Each row is a point. Any point is a mix of the corners, with weights that add up to 1. It lies inside the corners' shape when no weight is negative. Say inside or outside, and name the corners with a negative weight.

Corners:
(1): [-44 -37]
(2): [ 59 -41]
(3): [-29  40]
Points:
[ 32 -19] => inside
[ 47 -49] => outside (3)
[ 42 -28] => inside
[-38 -35] => inside
[-26 -32] => inside

Corners:
(1): [ 37 -42 -16]
(2): [-22 -41 -95]
(3): [-54  22  22]
(4): [35 39 40]
Points:
[-47 -36 -75] => outside (4)
[18 24 26] => inside
[21 25 27] => inside
[23  3 30] => outside (2)
[-3 10 25] => outside (2)
[18  7 28] => outside (2)
[-8 16 -1] => outside (1)
[ 30  -8 -18] => outside (3)

Corners:
(1): [ 44 -57  74 -39  -8  54]
(2): [ 31 -24  78 -16  79  72]
(3): [ 21  78 -66  52 -28 -93]
(4): [ -5  63  13 -20   8  34]
(5): [-38  12  45  77 -52 -34]
(6): [ 20 -41 -42  84 -19 -19]
(7): [-14 -23 -35  -7  26 -18]
Points:
[ 27 -15  48  -6  35  37] => inside
[-3 18  0 -5 14 10] => inside
[ 19 -18 -13  48  -2  -9] => inside
[  3   7 -18  15   0 -27] => inside
[-3 32 27 -8 10 18] => outside (6)
[ 29  -8  87 -22   6  49] => outside (6, 7)

Corners:
(1): [ 10 -26  -5 -48 -39 -66  16 -43]
(2): [-42  -3   5 -38 -43  46 -30 -23]
(3): [ 70  27  14  27  17 -78 -35  58]
(4): [ 6 32 16 10 14 14  1  8]
(5): [ 44 -29  54  42  15  39 -25 -37]
(6): [-95 -52 -35 -32 -33  89 -12   9]
(7): [ 74  19  37  63   3 -20  -2  35]
(8): [-11  52 -44   2 -22 -56   2   2]
(9): [-36 -29  10  -1 -19 -22  31 -23]
Points:
[ 18 -18  21  10  -6   5 -11 -17] => inside
[-22   9 -24  -8 -22 -13  -2  -2] => inside
[ -6  -5   0  -6 -15  -5  -7 -18] => outside (7)
[-53 -17 -29 -41 -54 -24  22 -31] => outside (3, 4, 5)
[-11 -13  11  27  -3  43  -1  -5] => outside (1, 2, 3)
[-11  -8  17  19  -4  25   2  -8] => outside (1, 3)

Corners:
(1): [ 52  38  56 -18 -23  35 -70  16  74]
(2): [  7  -5  60 -47 -34 -56  11 -54  19]
(3): [ 63  88 -84 -13  49   6   5   7  28]
(4): [-37 -15 -65  16  19  56  95  -3  -4]
(5): [ 30 -42 -46  33  20  11  91  24 -57]
(6): [-16  76  -7 -17  62  50 -11  33  27]
(7): [-13 -10 -27 -64  38  26  16   6  13]
(8): [-14 -34  21   1 -22 -17 -20 -82   6]
(9): [ 31 -35 -12  48  73  -3  78  -5  -8]
(10): [-12 -34  32  20 -48 -75 -36  15  17]
Points:
[13 -7 -5 -3 11  5 33 -2  1] => inside
[ 25  23   7 -16  14   6 -15  -3  29] => outside (4)
[-15  -1 -12 -11   3  -5  10 -29   1] => outside (1, 9)
[ 30   0  19   0   1   0 -10  -2  20] => outside (4)
[ -7   1  10 -14  13   2  12  -7  12] => outside (3)
[ 23  32   0   2  34  27 -16  36  46] => outside (2, 5, 8)
[ 12   4 -10 -11  26  10  24 -17  11] => outside (10)

Corners:
(1): [-35 -58 -14 -45  57 -20  73 -39  38  -3 -49  10]
(2): [-39  34   6 -30  21   8  -7 -71  10 -32 -42 -55]
(3): [-35  -8  64 -29  35 -13  17 -52  -9 -16 -47 -68]
(4): [-29  18 -36 -61 -25 -14 -22  12 -16  21  23 -63]
(5): [ 51  -7  26  13 -74  28 -50 -47  -7  29  31  27]
(6): [ -9  20  70 -31 -53  28 -47  23  65 -37  22  41]
(7): [ 44 -70 -18  12  34 -66 -30 -77  41 -38  31  47]
(8): [ 32 -33  14 -36  -2  24  26 -42 -11  10   9 -62]
(9): [-52 -46  -2 -38 -59   0 -30  -8  35 -44 -50 -93]
(10): [-40  13  13  49  48  62  52 -26 -50  33  82  59]
(11): [ 50 -14  26 -13  31 -23  10 -20 -35 -61 -56  65]
(12): [ 49 -33 -12  39  -1 -12  84   6  21  -9 -19 -62]
(13): [-42  41 -47  15 -73  40  95  30 -53  23  75 -41]
Points:
[  7 -11  13  -6 -13  -4  -6 -18   4 -13  19   2] => outside (1, 2)
[  7 -16  25   6  -4  -4 -24 -32  11 -23  -3   5] => outside (1, 8, 13)
[-20 -11   3 -26  16   0  22 -42  14 -13 -23 -19] => inside
[ -5 -17 -20   2   4   4  35 -24 -16   0  16  -4] => outside (3, 6)
[-23  18  17 -25   0  23  13 -16 -18   9  18   4] => outside (7, 9, 12)
[  5 -18   2  -5 -18   4  -4 -41  -2  -2   2 -20] => outside (6)

Corners:
(1): [-77  81  33  13   9  15  63  70 -53 -26  23  44 -50  30]
(2): [ -1 -30  -2  57 -15  -1 -18  -1 -24  53 -37 -42  23 -71]
(3): [-26  18  15   1   1 -30   5  -3 -24  33  10  25 -32 -23]
(4): [ 13 -49  12 -19  76  15 -15  -8  25 -42 -20  30  51 -45]
(5): [ 13  42   3 -34 -18   7  18  27 -12  31  14  17  32   6]
(6): [ 46 -46  20   8  49 -27 -31  58 -58 -62  -1  43 -15 -13]
(7): [-73 -32 -83  74 -61  16   9  60  -7 -24  20 -14 -95 -32]
(8): [ -5  38  24 -44 -26   4  31 -62 -20  76  57   0  73  34]
(9): [ 20 -90 -52  -3  41   7  24  57  24 -65 -45  32 -24 -29]
(10): [ 25  13  54 -39  73  37   4  38 -42 -39  -3  17 -23  22]
(11): [ 10 -72 -95  70 -32  -9 -54 -65  45  28 -24   7 -41 -10]
(12): [-13  33  63  18 -24 -47  46 -75 -21  -3  39   1  50 -37]
(13): [-35 -64 -12 -29 -17  26 -22 -83  35  49 -35 -36  43   2]
(14): [-42  92  27 -58  40 -48  56 -18 -60  55  18 -14  56  35]
(15): [ -8  63 -42 -39 -32  52   9 -36 -68  -4  34  -4 -10  16]
Points:
[ -9 -18 -18  11 -17   2   5  -6  -4   5   7  11  -2 -16] => outside (10, 14)
[-13  21  12  -2  -2  -5   7 -11 -34  17  15   2   2   4] => outside (4, 9)
[-11 -12  17  22   7 -20   0   7 -22 -11   1   8  -2 -25] => outside (8, 9, 15)
[-14  45  30 -22 -12  -3  23 -10 -42  30  30   1  24  12] => outside (4, 9, 11)
[ 14   8  14 -10  12 -10  -6  -9 -29  15  16  10  18 -10] => outside (1, 9, 13)
[-10  -7 -12   9  -9  13   4   4 -15  -7   8   6 -12 -17] => outside (14)
[ -7 -14 -21  15   5  -6  -5  -7  -6   3  -8   9 -10 -15] => outside (8)

Corners:
(1): [ 13 -10  22  14  11   1 -24  35  15 -61 -31  21  29 -12  42   6 -66  36
 -18 -11]
(2): [  2 -34   7  46 -51 -83  28  -7  52 -15  44  39  -1  -5  26  17  49 -11
  37 -12]
(3): [-29   1 -46  32 -66  -5 -40 -20  19 -39 -22  20  44  49  15  18 -17  55
 -34 -23]
(4): [-25  -1  26 -16 -30  22  -4 -32  36  28  20  27   3 -21  42 -17 -33   1
 -25   1]
(5): [  5  11  -2 -48  32  35  26  36 -26  32  70  34  -9  26  -4 -70 -15  50
  -9  35]
(6): [ 31  -8 -49 -79 -19 -18   5  17 -37  34   5 -68 -32 -56  28 -27 -52  -6
   4 -32]
(7): [ 24  32  -9 -18 -63 -37  12 -39 -12  -9  -8   4 -23 -16  32  87  12 -59
  -7 -27]
(8): [ -5  -1  37  16 -95 -54 -28  -3 -20  31  -8  30  42 -28   1  20  38  42
   6 -32]
(9): [ 55 -26  51  16 -54 -55  15  15  18  24 -57 -22  20   3  46  22  -4  18
 -29   7]
(10): [-24 -33  22 -21   6 -39   6  62  -7   3 -32  41  37 -11  23  -9 -42 -20
 -57   9]
(11): [ 10 -15 -57 -57  53  -2 -32  61  11 -14  -3 -27 -53 -39  30 -15 -25  -2
   9  62]
(12): [-13  30 -38 -28 -54 -42  -6 -89   2 -54 -17 -43  44   8  47  -8  66  13
   3  -1]
(13): [  2  -5 -41 -39  27  41  53  58 -49  45 -13  15 -44 -40  17 -44  40  21
 -42  15]
(14): [ 20 -32 -54 -12  25 -18 -35   0 -52   9 -16 -33 -30 -34 -27   0 -17   6
 -11 -22]
(15): [-19  -3   5 -22 -35 -19  -6 -22  42 -38 -21 -39 -28  -7  20  46  38  -6
 -18 -47]
(16): [-23   0  14   9 -58   8  23 -37 -25 -23  80  -5  40  12  22  57 -37  13
  -2   0]
(17): [ 13 -38 -57 -52  35  43 -30  37 -19  -1  12  -2 -33   4  55 -26  12 -36
  25  15]
(18): [ 32  12  16  27  15 -17   8  85   0  70  31 -20 -58 -35  20 -22 -12 -38
  -1  -8]
(19): [ 10  32 -47 -34  49  95  18  61  13  53 -23  -8 -21 -50 -27 -10 -23 -22
 -23   7]
(20): [ -3  30 -41 -62  76  38   8  19 -29  49   0 -18  14 -41  46  43 -61  -8
 -18  -8]
(21): [-38  26   9  19 -52  -6  44 -11  15  18 -39 -26 -25  13  13  11  10 -12
  12 -16]
Points:
[  0   2 -10 -20  -7   0   2  18  -8  13  -7  -6  -5 -16  20  -1 -11   3
 -14  -2] => outside (2)
[  8 -14   6  -8  22   7  -1  39   7  26  -4  -2 -10 -16  20   5 -23  -5
  -6   7] => outside (3, 6, 7, 12, 13)
[  3  -5 -31 -36   1   7  -2   8  -9   7  -1  -5  -3 -17  21   3  -2  -4
 -11   1] => outside (1, 18, 21)
[  3   3  -1 -20  -8  27   0  17 -13  15  15  22  20   3  34  -3 -15   8
 -18   9] => outside (2, 6, 11, 14, 15, 21)
[  5   1 -15 -15 -11  -6   3  15  -8   9  -5 -10  -5 -14  22   9  -3  -1
  -6  -6] => outside (4)
[  6   0 -17 -16  -3  -4   2  18  -7  13 -10   3  -4 -14  24 -10  -8   5
 -13   0] => outside (15, 16)
[ -1  -2  -3  -8 -27 -15  -3   3   5  -4  -5  -3   0 -12  22  14   0   6
  -7 -15] => inside
[  7   0 -21 -27  -6   4   8  15  -9  15   3  -5 -14 -20  21  -2  -6  -4
  -8  -5] => inside
[ -4  -7  -8 -12 -23 -13  -5   1   1 -10  -8   2   8  -3  27   7 -12  16
 -13  -3] => outside (18, 19)

Corners:
(1): [-19  -4  -5  -3  -8  13 -29  17   4 -41   2  42  37  -4  -3 -25 -58  29
 -25  15]
(2): [ -4 -16 -32 -31 -18  30  24  -2 -40  31  69  26  31   8  12  22 -13  50
  -3  21]
(3): [-34  30  31 -19 -33 -42 -28 -39  27  27 -67 -70 -51 -18 -38 -39 -42 -18
   3 -36]
(4): [ 21 -47  18  34 -95 -22 -41   1 -50 -26  62 -77   0  48 -68 -42  -5 -10
 -21  26]
(5): [ 36  -7 -14 -48 -56  46  16 -13  10  17  40 -51  13 -30 -74  -8  30 -21
 -10  -9]
(6): [ 56  58   1 -52  40  29   8 -42  10 -68  60   4 -33  37  34  53 -11  14
 -16 -41]
(7): [ 10  15  43  38 -15  32  12  28 -47  92 -21 -51 -16  23  40 -20  40  -4
 -45  56]
(8): [ 29  46  18   8  56  47  45 -46  58 -21  62 -54 -49 -75   5  24   7 -16
  24  10]
(9): [  4 -46   4  12  11   3 -23 -20 -38  39  -4  21 -33 -35  36   4 -55   3
  23  45]
(10): [ 50   5  -7  33   3   0  37   0  58  17 -13   6  -7 -45  87 -25 -46  10
   8  37]
(11): [-22  45  38  37  -3 -55 -79 -61 -58  10 -31  27  19  23  33 -34  22  -6
  33 -38]
(12): [ 14 -34 -10  57 -15 -71  -2 -12   2  23  -3 -57 -41  24   4 -44  21  12
  -8  53]
(13): [-21 -25 -18  19 -50 -39  35 -13  23  49 -26   0  34  30 -22 -26 -11 -13
  27  64]
(14): [-11 -35 -21   6 -72 -39 -44   6  35 -28  -2  45 -35 -33  -8  51  26  29
 -36  18]
(15): [-18  54  17  25  52 -58   0 -49  45  27   5   9 -45  50  59  -8  -9 -41
  14 -43]
(16): [  7 -32  21   5 -20 -61  69  -1  31 -19  10   0  32  14  57 -53 -28  -1
  36  64]
(17): [-14 -22 -26  13 -79 -37   7 -75  16  -9   4 -57 -29  33 -52 -14  56 -31
  -3   1]
(18): [-40  40 -14  40 -55   8 -11  -7 -31 -14 -35  -8 -38   2 -58 -56 -15  13
  12 -18]
(19): [ 33  13  13  15  32  31  37  -4  38 -31 -14 -56 -21 -80  -5  13 -47 -25
  -8  -1]
(20): [-32  68 -13 -21   3   5 -27  36  11  12 -19  51 -58 -67  77   0 -79 -38
  29  36]
(21): [-34  53   6 -46   8  38 -34  25  36 -32   2   0  27  15  61   9  -9 -35
  22 -54]
Points:
[ -3  15   3   5  -9  -5   6 -12  11  12 -10  -8 -15 -11  14 -12 -14  -4
   4  11] => outside (4)
[ -2   9   1  17  -7 -25  -1 -22  12  10   2 -16 -24  11  10 -17  -4  -9
   3   5] => inside
[  2  10  -4   7 -21  -7   3 -18  12   2   0 -16 -22  -7  12  -8  -6 -13
   2  13] => inside
[-17  12   5  13 -27  -8 -26 -10  -5  22 -20   3  -3  -6   5 -15 -12 -11
   0  -3] => outside (6, 8, 12, 16)
[  7  -8  -6   5 -26  -6  12 -16  16  -7  11 -19  -8  -4 -11 -15 -17   3
   4  11] => outside (7, 11, 20)
[-21  15  -4 -15  -6 -12  -1 -15  -2  -1  -6   4   0  12  16 -19 -30 -14
  23  -3] => outside (4, 7, 8, 10, 14)
[  1  -5  -6 -25 -14  29   4   7  13 -27  27   1   2 -37 -14   6 -44   8
   4  14] => outside (7, 10, 11, 12, 15, 17)
[ -2 -11  11   8 -25  -8  -5  -2  -8  -1   0 -18  -3  -3  -8 -14  -8  10
  -3  19] => outside (10, 15, 17, 20)
[  6  33   5 -13  28  19 -20  -4  10  10   8  13 -19 -32  46  20 -17   4
  -7  -8] => outside (4, 13, 16, 17, 18)

Corners:
(1): [ 15  -9  39 -62  28  45 -34  32  49  64  55 -49 -14  95  -8 -18  33 -42
 -21 -42]
(2): [ 28  21 -29 -31  17 -49 -42  13  47  61  49  17  12  25  -5   5  46  16
  -4 -11]
(3): [  6 -31   9  20  31   7  21   3 -32  -7  -7 -71 -26  90 -26  21 -44  25
  72 -74]
(4): [-10  20  10 -41 -39 -17 -11 -42  32   2 -12   6  18  49  37 -14   4 -11
  21  20]
(5): [-40  42  37 -67  27 -27 -13 -28 -13  16  54  27  28 -73  24  15   9 -40
 -56 -16]
(6): [-14   8  50   0  -8  48 -47   0 -38  19   8  35   6 -22 -44  28 -48   6
 -51  26]
(7): [ 16 -55   5  67  22  -9  43  78  31 -46  29  30  28  -7  29 -52 -23 -63
  41  -4]
(8): [ 60  46 -37 -76  63 -68 -15  62  69  32   4   5 -40 -29  10  19 -42 -39
  71  27]
(9): [ 38  17 -21 -22 -24   0  23   8  24  -3 -29 -18 -22   4  51  53 -14   2
  49  17]
(10): [-33 -50  27   3 -24  33 -50 -10 -25  45  -7  26 -15  30   1  30   8  19
  42 -10]
(11): [ -5  27 -32  27  59   1 -30 -36  -5 -21 -35  19 -10 -42 -40  73 -48 -36
  44  10]
(12): [ 19 -16  42  50 -32 -14 -17  52 -29  50  -1  11 -22 -30  69 -68 -20 -18
  36  38]
(13): [-35 -16 -69  -1  34   2 -55  40 -16  61   3  54 -66  11 -31   6 -53  39
 -10  -6]
(14): [  8 -44 -79  -7 -76   4 -27   2 -47   2  70  10 -34  16 -23 -49   7  60
 -16  28]
(15): [ 39 -37 -25  -4   7   2 -11 -30 -10 -63 -29   6  46 -26 -13   5  39  10
 -25 -17]
(16): [ 45 -11 -35  26  16 -27 -35  -4  45 -32  43  17 -84 -50  70   0 -17   7
 -22  -9]
(17): [ 65 -67 -36  11 -22 -46  57 -44   8  33 -58 -23 -85 -20   4  59  55   0
 -35  14]
(18): [ 34 -39  26 -25  37  23  52 -26  29  11  41   8  49 -39   6 -39   1  32
   9  15]
(19): [-42 -43  43  -2 -47 -31  18   8  30 -40  46 -58  50   6  -2 -41  40  37
  18  -2]
(20): [ 60 -31 -51  39 -27 -28 -11  71  64 -14  -3  70 -63 -56  11 -49   6 -16
 -22 -25]
(21): [-11  18  21 -16  13  23  28  20 -45 -41   6   2  31  47 -29  27  19  58
  59   5]
Points:
[ -3  -2   7  -9  14   4 -21   1  -1   3  14   3   5   6   0   7 -12  -1
  21  -4] => outside (17, 20)
[  5 -10  -5  -4  -1  -7 -12   4  10   6   8  16  -7  -9   6   1  -1  -4
   8   7] => outside (3)
[ 22 -15 -13  -3  -4  -6   2  19  14   7   4  -5  -8  20  -3  -7  -2   5
  22   0] => outside (5, 10, 16)
[ 18 -24  -6   0   1  -4  -3   0  23 -16  14  11  11  -4 -14  -1  16  -4
  -1   8] => outside (3, 5, 9, 12, 13)
[  9 -17  -8   0  -6   4  -8  -2  -5   5   8  -1 -18  12  -6   5   0  17
   3 -13] => outside (7, 8)
[ 10 -23 -23   5  -1 -10   8  24   5   2   6   4  -8  15 -29  17  -1  32
  40  -2] => outside (1, 4, 5, 12, 15, 16)
[ -2  -4   5  -9  10   6  -7  22  -5   7  16   5  10  10 -14   1  -6   9
  22  -2] => outside (4, 16, 17)
[  8   3   6 -15  22 -13  -3  -1  12   8   5  -5   3   1   7  11  -1  -4
  12  -2] => outside (10, 14, 20)
